Every row gives one point. The points of each table are mixes of a few directions, plus a little noise. How many directions does each table use, and how many do they share? Where both have some left over, give the other angles between the two spaces (their principal angles), to ten degrees, smallest first.
In the rows, zero is written as 128.

First:
[[155 111]
 [ 64 168]
 [103 145]
 [167 103]
 [123 131]
 [154 112]]
Second, 4 rows:
[[156 150]
 [130 130]
 [153 148]
 [ 73  85]]
Directions: first 1, second 1, shared 0; angles 70

First, 6 rows:
[[139 145 101]
 [ 98 148 179]
 [111 115 166]
 [108 136 164]
 [166 106  65]
 [149 121  95]]
Second (7 x 3):
[[130  81 150]
 [146 153  74]
 [115 124 159]
 [128 138 124]
 [124 205  96]
 [131  70 152]
 [124 125 139]]
Directions: first 2, second 2, shared 2

First, 6 rows:
[[ 76 111 140 109]
 [120 200  68 145]
 [ 82 105 156 124]
 [174 106 138 118]
 [152 126 136 147]
 [165 118 130 125]]
Second (6 x 4):
[[180 190 143  95]
 [143 146 132 118]
 [ 84  75 115 156]
 [158 164 137 109]
 [113 110 124 137]
 [ 91  83 117 152]]
Directions: first 3, second 1, shared 0; angles 50

First:
[[132 109 110 147 181 122]
 [109 145 167  95  99 116]
 [130 118  88 160 170 164]
 [ 91 138 183  84 141  99]
 [175 132 107 145  41 125]
 [128 127 115 138 135 141]]
Second (8 x 6):
[[148 115 104 149 137 128]
 [109 113  96 155 215 163]
 [102 159 191  73  59 109]
 [175 120 117 139  73  99]
 [ 97 151 172  89 101 124]
 [133 115 101 151 169 142]
 [132 127 127 128 124 126]
 [130 122 115 139 147 134]]
Directions: first 3, second 2, shared 2

First (10 x 8):
[[137 156 161 201 106 152  85 162]
 [129 148 147 167 103 108 138 155]
 [121 149 186 206 111 105 124 185]
 [125 147 164 182 106 100 137 169]
 [142 128  79  85 122 157 120  85]
 [127 107  95  71 147 135 139  92]
 [121  95  95  55 163 134 141  86]
 [133 133 114 121 118 129 132 120]
 [121  95 117  84 174 157 108  99]
 [123 122 122 108 128 103 158 125]]
Second:
[[117 131 122 112 145 143  81 122]
 [144 160 124 152  86 136 130 143]
 [146 151 140 156  85 121 173 158]
 [138  82 129 142 144  81 227 100]
 [148 166 120 156  81 142 117 140]
 [101 133 170  94 145 133 114 181]
 [118 103  90 110 175 140  67  67]
 [112 104 128 104 166 125 113 114]]
Directions: first 3, second 3, shared 1; angles 30, 60

First:
[[136 127  83 152 151 132 216 132  86]
 [130 152  67 106 136 106 190 100 100]
 [176 150 131  91 119 114 157 140 177]
 [178 111 170 156 135 152 165 188 166]
 [106  95 194 165 121 156  45 153 140]
 [103 137 122 107 117 115  86  98 123]
 [ 99 125 137 126 122 127  78 110 120]
 [103 138 103 114 126 116 116  97 105]
 [122 118 148 136 125 136 102 133 134]]
Second:
[[141 137 161 154 119 121 146 107 110]
 [ 89 106 117  95 141 156 122 139 172]
 [155 149 105 143 112  63 128 154  46]
 [101 117 174 135 128 147 154 105 147]
 [177 140  22  95 144 139  56 165 155]
 [106 123 159 135 122 118 152 123 113]
 [127 125 159 139 129 152 139 103 152]]
Directions: first 3, second 3, shared 0; angles 60, 70, 80

First (8 x 12):
[[131 128 122 138 146 109 139 116 113 140 118 111]
 [124 143 159 113 149 119 140  91 122 135 140 119]
 [150  89 113 177 132 152 133 115  71 166 174 152]
 [143  99  95 162 118 138 124 149 109 141 132 137]
 [141 112 138 150 142 139 139  99  90 159 166 141]
 [ 85 194 186  27  99 126 109 150 237  50  91 122]
 [132 119 106 139 120 128 122 148 128 124 118 129]
 [119 138 107 116 116 113 120 160 157 104  88 113]]
Second, 8 rows:
[[ 98 117 115 119 139 139 106 114 126 136 120 131]
 [ 68 106 101 109 150 152  85 100 124 145 112 134]
 [100 117 115 120 138 139 107 115 127 135 120 130]
 [249 173 182 166  85  81 216 184 135  94 163 116]
 [136 131 132 131 125 125 134 132 129 126 130 127]
 [ 52  99  93 104 155 158  73  92 123 149 107 136]
 [185 150 154 146 108 106 170 155 132 112 144 122]
 [135 130 131 130 126 125 132 131 128 126 130 128]]
Directions: first 3, second 1, shared 0; angles 90

First, 9 rows:
[[134 131 124 153 128 117 138 130 129 107 103  84  74 103]
 [131 125 137  96 136 131 113 139 131 130 155 167 166 148]
 [120 131 118 156 116 132 142 111 122 139 107 102 111 116]
 [122 133 115 169 115 128 147 110 122 131  94  82  87 104]
 [116 134 110 183 108 131 155 100 119 139  84  72  81 100]
 [138 122 146  69 148 128 100 155 136 122 176 192 184 161]
 [129 131 124 146 125 124 136 126 127 119 111 101  97 113]
 [157 117 164  23 173 116  75 191 147  92 210 227 200 176]
 [105 130 113 156 103 147 144  91 116 172 112 126 152 132]]
Second (9 x 14):
[[141 121 118 150 140 122 143 106 124 143 118 107 108 103]
 [ 95 112 156 113 164 152 127 132 114 106 130 158 163 139]
 [164 160 116  96  72  96  93 180 157 111 152 129 108 153]
 [213 135  98  97 137  71 107 153 154 153 175 145 104 114]
 [189 126 113 116 112 103 126 110 146 159 156 117 117 117]
 [ 85 117 143 177  91 178 165  62 111 136  81  68 128 121]
 [175  90 168  93 170 131 130 108 140  95 161 112 122 111]
 [ 36 139 128 162 159 152 134 158  94 104  74 152 135 135]
 [ 59 149 114 144 107 149 125 145 107 144 102 166 168 160]]
Directions: first 2, second 5, shared 2

First, 8 rows:
[[120 106 150 154 114 159 156 109 134 138 121 205 125 191 126 124 144 102]
 [133 130 147 142 114 149  93 121 134 113  78 140 137 186 124 135 125 103]
 [120 152 125  88 130 100 161  93  67 138 180  83 150  30 136 120 128 165]
 [ 94 133 141 127 149 127 148 138 155 130  86 162 132 111 123 144 110 139]
 [130 101 119 101 183 133 148 155 147 148 112 105 145  76 127 100 123 112]
 [102 115 147 140 139 153 163 102 112 130  87 149 129 171 148 121 141  89]
 [131 131  99 161 122 116  95 167 169 100 131 109  78 187 135 149 133 129]
 [193 157 101 109  76  88  62 135 109 119 231  71 129  72 101 128 123 185]]
Second, 8 rows:
[[173 119 116 132 103 102 109 189 202 158 217 206 124  71  62 133 109 192]
 [131 128 127 128 126 127 127 132 132 130 134 133 128 124 124 128 127 132]
 [ 95 135 137 125 147 148 142  83  74 105  63  69 131 171 178 124 143  80]
 [116 131 132 127 135 135 133 112 108 120 104 107 129 143 145 127 133 111]
 [125 129 129 128 130 130 129 124 122 126 121 122 128 132 133 128 130 123]
 [112 131 132 127 137 137 135 106 103 118  97 100 129 149 151 126 135 106]
 [174 119 115 132 102 101 108 189 202 159 218 208 124  70  61 133 108 193]
 [ 99 134 137 125 144 145 140  90  81 108  71  77 131 164 170 124 140  86]]
Directions: first 6, second 1, shared 1

First:
[[151 129 131 100 127 127 108 133 123 140 122 117 114 120 145 117 139 127
  127 127]
 [ 29 124 116 246 135 126 215 106 146  73 154 179 184 166  52 179  85 137
  131 138]
 [169 129 132  77 125 128  91 137 119 150 117 106 104 114 160 107 146 125
  126 123]
 [ 37 124 117 235 134 127 209 108 147  78 152 174 181 162  59 174  87 136
  131 139]
 [192 131 137  49 125 128  69 141 115 165 110  95  89 103 178  95 159 122
  125 121]
 [190 130 135  56 122 129  74 141 116 163 112  96  93 105 173  97 155 121
  125 123]
 [176 130 133  70 126 129  86 138 117 154 116 104 101 110 164 103 150 122
  126 123]
 [119 128 128 139 129 129 137 125 131 123 130 132 132 132 121 133 123 128
  129 130]
 [ 84 127 123 179 131 128 165 117 136 103 140 150 153 144  96 149 109 132
  129 133]
 [131 129 129 123 128 129 126 130 126 129 127 127 127 127 132 124 130 127
  127 129]]
Second (11 x 20):
[[194 143 117  70  85 101  81  84  77 189 130 136  45 113 220  82 153  90
  144 108]
 [188 164 137  62 131 102  50 105 108 179 134 116  44 107 225  43 136 130
  127 103]
 [170 109 125  86 107 141 101 131 109 152 119 116 116 117 144 131 148 110
  133 136]
 [129 107 117  99 152 133 136 160 165 106 120 120 134 124 111 128 138 123
  114 129]
 [146 129 167 134 132 170  77 138 104 143 129  96 167 124 113 139 114 165
  131 154]
 [ 65 110 116 161 196 134 157 158 211  62 149 152 155 151  76 122  92 151
  106 128]
 [131 119 121 141  86 128 156 115  96 138 118 132 141 127 118 167 146 106
  141 133]
 [116 101 115 153 120 150 121 107 122 125 165 164 127 146 118 135 104 121
  135 146]
 [110 140 134 140 138 120 154 144 142 112 114 116 148 124 108 139 131 138
  123 123]
 [ 92 143 134 164 145 122 157 133 144 105 125 129 153 134  99 135 115 146
  121 124]
 [ 65 147 128 200 120 109 220 129 132  95 106 129 182 136  69 185 133 127
  131 121]]
Directions: first 1, second 5, shared 1
